Every row gives one point. To make a cloud, some directions were put in groups of two or more. Within a group, all points are equally far from the middle, so they leave a hole (a ring in 2 directions, a hollow ball in 3). The other directions are filled evenly. Then the cloud was stretched, turned, moved and blurred a little. How many holes are there, and how many directions does each take, smallest first?

Cloud (19 x 3)
[[-36  17  -7]
 [-34 -31  15]
 [-26   9 -44]
 [ 11 -37  -9]
 [-37  -6 -17]
 [-11 -31 -37]
 [-51   7  22]
 [ 11 -30  45]
 [ -3 -37  49]
 [-23  28 -21]
 [-18  41  36]
 [ 34   5  33]
 [  5 -34  45]
 [ 55   6 -24]
 [ 24  43 -24]
 [-14 -41  41]
 [ 31   0  39]
 [-12  38 -17]
 [ 36  43 -44]]
Holes: 1 (2)

Cloud (31 x 4)
[[-39  19 -12  42]
 [  4 -27 -25 -63]
 [ 40  19 -48 -36]
 [-31  32   0 -56]
 [ 20 -51  -2 -55]
 [-44  -6 -38 -19]
 [ 60  -7   9 -20]
 [ 40 -38  24  50]
 [ 10  -5  38  35]
 [-26   4 -10 -55]
 [-48  19 -25 -28]
 [-14  27 -36  -2]
 [ -1  38 -17  17]
 [-37 -35  11  24]
 [ 23   6 -19  -3]
 [ 50   2 -32  14]
 [ 20 -47  29  28]
 [-26 -61 -17  20]
 [ 22  15  29  21]
 [-27 -32  67  28]
 [ 50 -30   8   4]
 [ 15  30  -3 -14]
 [-46   2   5   9]
 [ 14  44 -12  54]
 [-13   7 -45   0]
 [-10   9 -42 -29]
 [ 39 -10  13  56]
 [-26   3 -25  43]
 [ -4 -21 -18  28]
 [ 34 -51  -9 -26]
 [  3  -3  -6 -41]]
Holes: 0

Cloud (50 x 6)
[[-35 -50  14  25  15 -33]
 [-33   3  38 -16  25  38]
 [-40  16  -6  25 -22  40]
 [  3 -39  51  -4 -71 -19]
 [ 16 -14  44   3   6  16]
 [ -6  52 -10 -25 -54  40]
 [ -8 -38  45   1  21 -12]
 [  8 -10  50  10 -27 -14]
 [-33 -25 -28 -14 -29  21]
 [-40   2  37  19   2  -7]
 [-29 -23  28 -24   3 -61]
 [-11 -31 -35 -52 -23 -23]
 [ -8 -41  65  -7  14   7]
 [ 17 -28  18  15 -44  42]
 [ -2  39  21   5 -37  36]
 [-34  -1  29 -33  27 -43]
 [-20 -17  19 -28 -11   8]
 [-11 -28 -21 -43 -52  15]
 [ 29  23   1  -4  51  40]
 [-12  19  20  25 -16  53]
 [-49 -11  13  33  19  55]
 [-66  14 -28  21   6  -7]
 [-34  41  38  42 -54  31]
 [ -2  13  -2   6  38  39]
 [-28 -25  17  -7 -20 -10]
 [ -8 -18 -55 -26 -28  37]
 [ -4  43  23 -19  -6  35]
 [ 28 -12  32  -1  -7  31]
 [ -7  40  70  15 -37 -34]
 [ 16   9  36  13  42  35]
 [  5  -3  47 -19 -40   9]
 [ -8 -35  26  26  -2 -16]
 [-40   1 -16  23 -60  19]
 [-22  54  54   4 -43  10]
 [ 17 -11  17 -20   6 -16]
 [-14  26  58  24  -9 -50]
 [ -9 -42  29   8  -9 -21]
 [-34   5 -28 -23  -8  54]
 [-54  21  47   8   1 -45]
 [  3  -3 -27 -16  -3  15]
 [-30 -26  54 -55 -32  48]
 [  4 -30  31 -22 -32 -42]
 [-81  30   4 -45  29 -16]
 [-54 -39   4 -44 -15   3]
 [-48  29  36  22 -25  24]
 [-32 -10 -11  48  -6 -14]
 [-26  -4  33  25  56 -31]
 [ 17  -6 -20 -19   3  78]
 [-66  44  14  22 -23   6]
 [-24 -47  26  16  28 -12]]
Holes: 0

Cloud (84 x 8)
[[ -2   9 -31  44  29  41  37   9]
 [-35  24  46 -11  -2 -22 -12  25]
 [ 13  55  14 -13   7  19  12  61]
 [-30 -48 -12  17   4  60 -12  -7]
 [-18  42 -18   2  17 -10   9  69]
 [-11 -29   7 -38  20 -48  -3  49]
 [ 67  38  -5   8 -20   3 -30   2]
 [ 17 -14  32 -28  19  68   3  15]
 [-33  39  -6  17  45  -8   8 -21]
 [ 18  44  13  35  24  61 -11   2]
 [ 12 -24 -29  -5 -14 -32  56  51]
 [ 16   9  17 -21 -48 -27  20   4]
 [ 48  18 -17 -36  29   3  54  38]
 [-30 -41  24 -11 -15 -20  23  61]
 [-16 -44  37  53   8  32 -13  15]
 [-37   7  44   7 -32 -16 -20  23]
 [-19 -11  33  64 -15 -28 -30  26]
 [ 36 -48 -19  42  29   3   7  19]
 [ 64  30  24  29  36  25  15  16]
 [  8 -39   0 -16  12  11  -4 -35]
 [ 19 -31  17  21  10  11 -59  70]
 [-20 -61   0  44  30  12 -16  53]
 [ 38  54 -25 -23   3 -19  14  -6]
 [ -3  -2 -13 -26  72 -13 -31  33]
 [ 10  46   5 -31 -21 -23 -13  54]
 [-51  12 -16  14  52   9  25  17]
 [ 53  -8 -32   7 -26  10 -19  64]
 [ -2  10  21  48 -53  10  -7   3]
 [ 45   6  36   7  36 -14  38  65]
 [-37  26  14   3  68   6  -5  18]
 [ 46  49 -18  13   3 -20  34  -5]
 [-12   8   4   1  86  -6  -1  23]
 [  7 -26  45  37  -4  25  36   3]
 [  8 -18 -15  31 -32 -39 -26  78]
 [ 62  40  11 -12 -13  25 -19  50]
 [-12  62 -15  21 -12  30  -3   8]
 [ 29 -52 -30  26  -6 -18  30  24]
 [ 26   3   2 -36  25  63   8 -12]
 [ -1 -42  17  13  46   4  -1 -23]
 [-44 -61  -3  29  10  40  -9  31]
 [-27 -35  18 -29 -13 -30  13  56]
 [ 41  32 -16   5 -52  13   0  32]
 [-40  -6 -34 -31   3  -3  30   1]
 [ -9  20  27  32 -26   6  36  49]
 [ 46   7  16 -29  16   7  69  25]
 [ -1 -21 -36  64 -25  18 -31  13]
 [ 35 -39  14 -22 -20 -28 -35  31]
 [ 15 -40   1  -5  55 -26  21   5]
 [ 48 -31  10  42  -3  11  20  -3]
 [ -7 -33 -18  -6  16 -57 -28  13]
 [ 42  62  -9 -16   8  26  25  -4]
 [-32 -15   3  10  31  71 -23  27]
 [ -9 -23  12  32  41 -51  22  32]
 [ -6 -36  19  21 -24  63 -18   5]
 [  2 -43  22 -11  48 -19  21  63]
 [ 10  23 -60  13  11  -9  38  41]
 [  0 -27 -45  -9  32   6 -47 -10]
 [ 18 -16  -7  56 -32  27 -18 -10]
 [ 32 -30  42   1  -7 -14 -56  40]
 [ 43 -30  13 -45  24  32  -9  24]
 [  3   7 -32 -56   8  33 -19  19]
 [-41   6  34  -8   0   0  38  21]
 [ 24 -12  40  47 -12  -5 -32  71]
 [-39  12  -1 -13  33  37 -51  37]
 [ -3 -31   1 -25   5  37 -48  59]
 [-14 -50 -30  12 -32   0 -15  -9]
 [-13 -37 -39   0  36 -30  43  30]
 [-31   6  38  -1  45 -18 -31  -5]
 [-37  -9  47 -19 -13   6 -31  14]
 [-24 -21  -5   3  17  52  45  40]
 [ -1 -33  18  29  38   8 -68  16]
 [-21   1  29  29   7 -52 -47  22]
 [ 34  35  47  16  15   1  51  16]
 [ 13 -28  60  13 -10   1 -51  29]
 [ 10  10   6  47  33  36  42   0]
 [ 18  -5  26  14  41  66   6 -11]
 [ -6 -15  34  32   9  58 -50   9]
 [-10 -24  22  60   3  30 -55  33]
 [ 53 -28  13  14 -18  43  12   6]
 [ 43  39   9 -27  -4 -15  56  25]
 [ 32 -42  11 -45  12  31   8  12]
 [ 30  45  12  30 -16  42  26  16]
 [ 11  -9  -3  40  39   2  51  -7]
 [ 49  10 -56  26   9  12 -28  26]]
Holes: 2 (4, 4)
